Each row is a point. The window is the flat piece filled in between its corners: a triangle in 3 columns, a solid with four corners in 4, and so on. A path goes straight from each point to the next, and from the last back to the first. After which points does the path pass through the window?
In the rows, 128 means zero.

Window:
[[191 103 172 147]
 [206 131 136 129]
 [ 50 140 141  49]
 [141 151 138 173]]
Path:
(1): [154 107 138 150]
(2): [168 121 191 141]
(3): [ 92 160 187 103]
(4): [116  98  93  80]
(5): [142 131 118 159]
(6): [122 187 193 146]
(7): [216 150 196 126]
(8): [162 111  73 182]
(9): [182  93 139 172]
(10): [145 148 226  97]
(11): [208 160 202 151]
(12): [167 124 110 136]
Through the window after points: 3, 5, 11

Window, 6 rows:
[[ 24 160 174 143 127 119]
 [112 104  58  62 149 102]
 [184 140 181 132  89 160]
 [102 131  79 164  85 103]
 [136  78 108  85  67 133]
 [160 121 165 187 200  53]]
Path:
(1): [114 142 139  97  58 116]
(2): [157 177 135 118 135  53]
(3): [ 38  68  71  75 136 159]
(4): [128  67 104 132  83 187]
(5): [158 124 103 111  86  83]
(6): [169 123 132 130 110  39]
(7): [128  72 105 114 146 197]
(8): [ 58 122 106 159 163 156]
Through the window after points: 2

Window, 8 rows:
[[131  56  60  62 158 128 156 133]
 [168  91 137 164 177  65 101 100]
 [169 122  68  92 112 204 118 132]
 [102 123 121  50 108 150 100 125]
 [  7  75 144 107  54 154 162 153]
 [ 85 214 160 162 156 129 102  57]
 [ 52 135 157 124 162 131 141 161]
 [105 207  67  39  91 133 120 144]]
Path:
(1): [104 200 108  54 105 145 144 161]
(2): [101 111 137  85 102 131 180  75]
(3): [100 137  90 121 150 153  92 147]
(4): [110 113  17  66 123 130  77 136]
(5): [163 113 122  96 160 140 153 117]
(6): [ 87 109 191 145 143 127 190 138]
(7): [ 66 138 120 107 153 132 109 152]
(8): [102 143  74  99 123 157  97 136]
(9): [101 175 148  49  84 161 188 108]
(10): [137 177 123  27  86 110 172 168]
(11): [ 82 190  49  78 114 149  83 116]
(12): [103 146  19  63  92 109  71  89]
Through the window after points: 2, 6, 10, 12

Window, 9 rows:
[[ 69 163 126  68 207 124 106 132 169]
 [114 114  67 103  67 106 132 150  82]
 [122 149 117 127 121  47 172  92 132]
 [ 92 160 130 171  86 179 186 202  69]
 [124 109 189 103  91 129 122 218  73]
 [ 59  73 135  74 102  69 123 137 177]
 [124 184 161 188 152  94 105 141 183]
 [194  24 247  97 136 190  85 180 127]
 [102 149 156  68 130 144  86  63 116]]
Path:
(1): [133 152 128 113  81 100 143 135 154]
(2): [ 41 158 135 109 183 108 107 146 105]
(3): [ 99 132 134 159 203 123  55 140  60]
(4): [109 150 152  90  99 109 165 158 175]
(5): [172 179 120  50  87 145 157 223 125]
(6): [ 57  75 204 166 149  90  90 125  95]
(7): [ 97 108 183  98 180 131  83 156  90]
(8): [132 107 143  96  94 143 122 161 135]
Through the window after points: 3, 5

Window, 11 rows:
[[ 56 179 163 138 123 143 128 112 173 137 143]
 [ 66 186 188 139 103 142 127 168 116  99 161]
 [ 70 100 110 115  66 134 135 143 127 148 174]
 [191 119 102 117 178 122 168 138 116  71 127]
 [165  89  99  96 106 167  76 106 103 109 135]
 [138 150 134 125 189 111 140 249 135  78  85]
 [ 63 131  94 157 116 142  98 159 102 126 169]
 [ 80 118  91  77 104 134 114 109  82  94 134]
 [162 170 111 157 135 127 155 185 145  67  81]
 [154  59 101 110 109 106  80  86 105  65 132]
 [ 58 155 155 171 121 126 151 197  94 164 111]]
Path:
(1): [ 99 106 148 177 120 174 135 172 108 118 128]
(2): [108  58 134 120 116 165 153 112 109  65 153]
(3): [135 181  99 133 122 114  78 177 127 156 129]
(4): [140 177  53 119 110 113 125 147 112 162 148]
(5): [ 75 134 162 133 112 147 113 141 135  96 134]
(6): [ 86 124 147 127 127 174 140 151 144  94 134]
(7): [147 138  63  99  94  58  82 107  72 100 151]
(8): [102 164  94  95 129  83  96 175  27 159 147]
(9): [120 113 137 126 132 145 125 142 145  86 131]
(10): [ 76 113 133 158  78 176 140 175 128  85 131]
(11): [108 163 120 114 141 106 100 126 127 130 131]
(12): [101 153 114 103 118  84 115 137 109 126 120]
Through the window after points: 12

Window (12 x 12):
[[110 144 143 188 144 166 138 160 146 102  72 142]
 [ 72 193 182 194  92 113 182 141 173 114 130 136]
 [159 196 144 119 157 166  96  70 129 175 174 163]
 [108  19  96 156  23   7 118  50 182 120  37 209]
 [163 189 201 164  95 132 101 144  63 117 100 184]
 [159 129 173 183 124 135 129  93 162 126  67  81]
 [127 180 161 150 127 107 154 167 146 179  86 127]
 [121  99 134 199  87 123  96 124 151 166 127 108]
 [190  88 150 190 116 102 141 164 148 110 143 127]
 [ 91 131 192 139 137 135 168 128  88 143 183 120]
 [137 132  89 239 153  39 148 108 143 166  98  92]
 [103 213  87  37  60 166  83  52 129  97 157 109]]
Path:
(1): [125 140 126 175 120 138 191 100 137 114 126 118]
(2): [132 141 153 160 102 109  81 119 135 129 110 148]
(3): [124 141 179 163 148  51 103 117 151 148  95 147]
(4): [153 132 116 184  50 143 145 107  95 115  97 153]
(5): [144 138 133 168  93 125 148  98 115 131 110 137]
(6): [133 159 163 113 131 117  56 134 151 132  96 142]
(7): [104 156 168 131 109 128 100 117 143 126 105 122]
(8): [160 164 129 218 102 143 188 128 110 117 132 155]
Through the window after points: 3, 7

Window:
[[ 92 169 168  79 106 195 112  82  97 155 130 156 105 149]
 [169   7 115 176 110 165  45 160 153 160 137 155  80 119]
 [ 63 129 148 120 156  81 153  98 129 105  65 176 103 121]
 [100 148 134 100 129 158 117 155 125  74 162 154 138 191]
 [113  74 148 116 141 160  96 108 123  97 159  89 148 140]
 [ 99 111  94  96  47  98 145  52 144 125 173 179 142 145]
 [126 149 137 138 150 128  23  81  87  66 105 143 118 138]
 [149 156 169  88 138 126 124 141 180  59 172 131 127 106]
 [ 31 175 112 150 133  56 142 113 160 149 182  98 149 108]
 [ 99 100 109  70  45 118 213 116  74  99 168 161 153  97]
 [167  94  47 153 128 119 187 121 191 185 158 120  58 139]
 [139  83  69  94 130 196 135 146 137 140 108 158 150 132]
 [ 92 171 116 174  65 173 169  89 148 124 173 170 171 174]
 [125 129 149 110 159  66 129  99  94  81 149 194 176 131]]
Path:
(1): [106 142 192 112  66 117 101 171  97 141  70 140 123 182]
(2): [103  94  89 123 142 136 136  76 136 102 178 150 138 120]
(3): [114  89 112  96 126 141 133 100 130 114 184 184 115 127]
(4): [122 161 130 161  95  80 129 137 131 126  92 124 157 141]
(5): [120 136 151 125  97 126 146 132 157 121 129 143 153 166]
(6): [ 88 141 108 118 130 165 119 116 111  85 173 162 127 160]
(7): [111  71  54 134 147 172 109 110 170 122 180 237  73 150]
(8): [155 103 123 119 103 141 138 145 125 153 101  83 149 120]
(9): [109 134 110 112  96 138 128 149 149 161 129 120 144 178]
(10): [ 99 118 135 122 118 136 136  78 126  76 178 150 117  91]
(11): [ 91 131 144 111 120 158 125  74 110  89 177 182 134 105]
(12): [107 128 128 130 102 136 107 145 146 146 120 110 150 172]
(13): [106 149 133  98  57 125 110 108  84 113  98 134 169 136]
(14): [ 93 130 129 127 162 144 149 103 153 125 179 169 103 138]
(15): [ 69 109 102 133 170 160 102 131 108 138 214 166 128  83]
(16): [135 151 132 106  47  70 196  87 166 119  90  94 128 181]
Through the window after points: 5, 7, 13, 15
